Each row of a before or after table is a point. One or more steps were done to the points. Then noise was added and the rows were shuffled. The steps act on columns, c1 being the first. What was done? A step turns or swaps two columns, mirrors them in a line or flattens them onto one, adds a multiple of one to another, or multiplies or shifts one. Angles are multiples of 10 degrees, from the lower column toward the higher: turns from -170 to 170, lines from 10 to 170 but not 90. Use the fewest steps. Two steps may share a column if one is a turn and the other turns, adds or multiplies; they go together, in the order done. Otherwise the lowest column goes first.

Before:
-11	60	-50
-17	-25	-30
28	45	28
-17	-24	-28
-48	-23	-71
-1	-22	-58
-53	-50	36
3	60	41
28	-8	27
1	-18	40
-10	7	28
-38	2	36
-71	3	12
After (13 x 3):
-52	-49	53
-52	-24	-56
-4	-21	-57
3	59	42
30	-7	19
-15	-23	-23
-10	8	29
2	-19	40
-18	-26	-25
30	45	19
-71	2	35
-39	2	48
-11	58	-49
Steps: add -0.3 times c1 to c3

Before:
59	-44	-18	-3	25	9	9	26
-11	-22	1	-30	-39	-12	-30	-7
-20	15	47	45	58	-13	54	41
55	34	-15	-46	0	-70	-2	-55
31	12	62	39	-12	-41	-17	24
52	-55	-5	-59	-5	17	38	21
11	-18	47	44	-19	-58	55	-53
1	-23	25	-45	20	-1	-14	-24
After (8 x 8):
9	-20	46	45	-28	-59	54	-61
-12	-24	2	-31	-50	-12	-29	1
1	-22	24	-46	10	-2	-13	-27
55	34	-15	-46	-10	-71	-3	-93
49	-54	-5	-58	-15	18	40	-15
31	12	62	40	-21	-41	-16	3
-20	15	47	46	49	-12	55	56
59	-44	-16	-4	16	7	12	-15
Steps: add -0.7 times c1 to c8; shift c5 by -10

Before, 12 rows:
-11	-11	4	-82	-18	34	-26	6	-35	-46	-27	66
21	-16	-56	-32	-3	-54	-53	31	-13	-41	-23	-14
14	53	-15	-81	-20	-53	-46	54	17	27	-50	59
13	-20	1	-24	5	-58	4	62	3	-52	4	32
36	-27	6	-36	60	-40	-11	-13	-36	-30	32	47
-57	-3	-36	12	56	-30	-1	7	3	-11	-41	38
-54	-20	36	-56	4	-14	-50	-21	-31	-33	37	33
26	5	27	-48	21	-44	39	-30	32	-3	-12	-15
-54	57	-14	-28	-40	-2	46	-36	11	-61	40	71
28	-25	-16	6	46	-34	22	-3	43	37	8	-19
22	19	20	-72	5	26	-7	50	-50	0	-51	-22
-11	-59	-60	-15	27	-22	56	-9	-53	-10	-12	-9
After, 12 rows:
33	1	34	-31	2	-15	-71	-22	-56	-34	39	34
-24	-13	27	31	21	-45	37	-30	-49	-3	-11	-17
21	6	3	-37	-17	34	-20	6	-82	-46	-26	67
55	25	-58	-13	-2	-54	2	30	-31	-41	-25	-12
-2	24	22	-52	6	26	20	47	-71	-3	-51	-20
15	-14	1	1	5	-57	14	62	-25	-52	4	31
-6	-83	-60	-52	29	-22	9	-9	-15	-11	-13	-9
32	-6	5	-35	58	-41	31	-14	-35	-30	32	50
5	70	-17	16	-20	-54	-1	53	-80	28	-50	56
9	-25	-16	43	46	-36	34	-3	6	36	7	-19
-83	7	-13	12	-39	-3	-36	-37	-28	-62	40	71
-11	-16	-36	4	58	-31	-56	9	14	-10	-42	37
Steps: turn c1 and c7 by 70 degrees; turn c1 and c2 by 40 degrees; swap c4 and c9

Before, 13 rows:
13	3	16	-32	-8	-8	-24	-7	15	-1	23	-22	10	15	4	-21	-1	-25	12	-4
10	26	33	-7	-2	16	-13	0	1	-8	6	15	14	2	3	-18	3	-25	0	22
10	-10	1	3	-10	-19	-18	35	-7	-2	-19	16	-15	4	-5	-16	-4	-8	4	11
11	3	2	0	17	11	75	-11	19	-6	4	10	-19	-8	17	-10	-9	-11	1	18
-21	34	-5	5	14	-21	-19	15	-2	5	-2	19	4	-13	17	-13	-20	-3	14	-2
19	-14	0	0	-3	11	-27	-14	1	6	3	20	17	-2	13	7	-4	-11	1	2
-35	-2	4	-3	-2	8	18	-7	-7	32	4	14	25	18	17	-2	-18	-24	15	5
3	8	9	-9	-13	8	18	-6	-8	26	21	22	24	-12	3	23	-1	0	14	-3
16	-8	-4	-5	1	7	-20	-5	-6	49	18	3	18	-5	-3	7	1	-6	-30	10
-6	10	7	-32	2	-14	-12	-6	-6	-5	7	15	25	-10	8	-11	7	-17	-24	9
17	-12	23	-12	1	2	-23	7	38	-8	18	18	2	-12	-12	-10	-22	-1	4	36
15	1	3	-39	6	14	-6	-7	16	-1	15	-95	21	27	18	11	1	-5	12	22
12	-5	0	1	-1	-16	-14	-8	-8	-8	14	19	13	-10	-85	-6	1	2	13	0
After, 13 rows:
-42	-3	-6	-14	-2	8	-7	-8	17	13	1	15	25	17	16	-3	-17	-25	-5	5
15	-12	-27	-2	0	1	38	8	-24	-28	12	20	3	-12	-12	-10	-23	-2	-12	36
6	-13	-3	0	-4	11	1	-14	-26	-15	-1	21	17	-2	14	6	-3	-12	-1	2
3	3	-4	0	19	12	18	-11	77	-25	0	10	-20	-8	17	-10	-10	-11	1	18
31	-9	17	-4	-10	-18	-7	35	-18	-23	11	16	-15	4	-4	-17	-4	-8	1	12
7	11	-10	30	2	-14	-6	-7	-12	-25	3	15	26	-10	7	-10	8	-17	-27	9
-5	9	-24	-12	-14	8	-9	-7	17	5	-2	24	24	-14	3	24	0	0	-11	-3
1	2	-12	-4	5	15	15	-6	-6	-21	-5	-94	22	26	18	10	1	-7	-40	22
21	4	-28	-7	-9	-9	15	-6	-24	-21	2	-22	11	14	3	-21	-1	-25	-34	-2
-7	26	-21	0	-2	16	1	0	-10	-28	26	14	15	2	2	-17	2	-24	-6	22
8	-10	-14	30	2	9	-5	-4	-19	28	-12	4	16	-4	-1	8	1	-7	-1	11
28	-5	-11	-13	0	-16	-8	-10	-13	-28	-7	19	14	-10	-86	-5	2	3	-2	0
-1	33	4	-14	13	-22	-2	16	-19	-16	-3	20	3	-11	16	-13	-21	-3	5	-2
Steps: add -1 times c6 to c1; turn c3 and c11 by 120 degrees; turn c4 and c19 by 100 degrees; swap c7 and c9; shift c10 by -20
